Each point is reached from the start by the listed moves, each made once or not at all, plus a little noise. Is the number of moves made odd or even? Then give how often each move was made.
(in the rows, 100 means zero)

Moves:
(1): 122 101 122 84 112 146
(2): 111 112 129 97 68 88
(3): 80 42 121 53 88 93
Start: 106 139 117 119 121 71
Points:
126 93 184 56 86 108 => odd (1, 1, 1)
95 99 167 62 76 50 => even (0, 1, 1)
120 150 135 116 90 54 => odd (0, 1, 0)

Moves:
(1): 123 115 107 101 103 113 116 109 97 114
(2): 83 149 90 94 119 105 113 116 82 92
(3): 109 118 136 108 92 76 94 86 94 88
(4): 85 81 117 120 136 108 104 86 112 83
(5): 120 136 99 82 119 94 105 109 133 135
(6): 105 88 101 84 97 140 80 63 97 101
(7): 77 83 116 94 98 98 115 106 86 110
(8): 106 99 111 81 114 97 82 119 89 98
Start: 106 108 100 111 116 101 108 88 103 100
Points:
132 130 165 86 175 117 72 50 128 104 => odd (0, 0, 1, 1, 1, 1, 0, 1)
87 174 170 90 195 79 121 110 100 105 => even (0, 1, 1, 1, 1, 0, 1, 1)
115 193 102 68 168 97 107 132 108 125 => odd (0, 1, 0, 0, 1, 0, 0, 1)
94 142 179 93 176 139 111 74 60 85 => odd (1, 1, 1, 1, 0, 1, 1, 1)
52 122 125 120 169 111 141 97 84 86 => odd (0, 1, 0, 1, 0, 0, 1, 0)
92 163 172 74 193 119 100 73 96 105 => odd (0, 1, 1, 1, 1, 1, 1, 1)

Moves:
(1): 119 102 93 92 104 81 102 94 101 94 100 101 117
(2): 97 117 112 89 84 117 110 125 99 105 121 102 95
(3): 86 115 126 99 82 101 102 84 97 110 100 103 114
(4): 101 99 79 110 116 94 111 81 114 103 102 109 105
(5): 106 80 132 100 99 107 104 118 111 116 109 93 86
(6): 110 88 116 99 88 134 89 95 104 97 121 97 87
(7): 91 108 86 82 122 102 100 91 99 92 87 105 127
(8): 99 84 109 104 87 107 100 106 89 94 103 117 106
(9): 99 107 108 97 83 103 92 106 127 81 91 104 106
(10): 91 61 81 79 98 70 96 88 111 110 112 86 61
(11): 98 73 105 97 104 90 125 91 102 86 110 88 65
Start: 76 103 63 79 77 96 118 130 96 101 99 113 88
Points:
70 21 89 37 60 118 146 129 152 85 158 115 26 => odd (0, 1, 0, 1, 1, 1, 1, 1, 1, 1, 1)
60 117 112 50 38 154 121 136 86 99 133 138 116 => odd (0, 1, 1, 0, 0, 1, 1, 1, 0, 0, 0)
74 53 60 60 49 115 120 127 112 109 156 124 42 => odd (0, 1, 0, 1, 0, 1, 0, 1, 0, 1, 0)
102 9 70 54 88 71 146 97 139 105 153 89 5 => even (1, 0, 0, 1, 1, 1, 0, 0, 0, 1, 1)
52 112 63 72 85 100 133 92 94 99 91 145 140 => even (0, 0, 1, 1, 0, 0, 1, 1, 0, 0, 0)
76 42 75 58 32 109 96 126 128 86 127 119 47 => even (0, 0, 0, 0, 0, 1, 0, 1, 1, 1, 0)
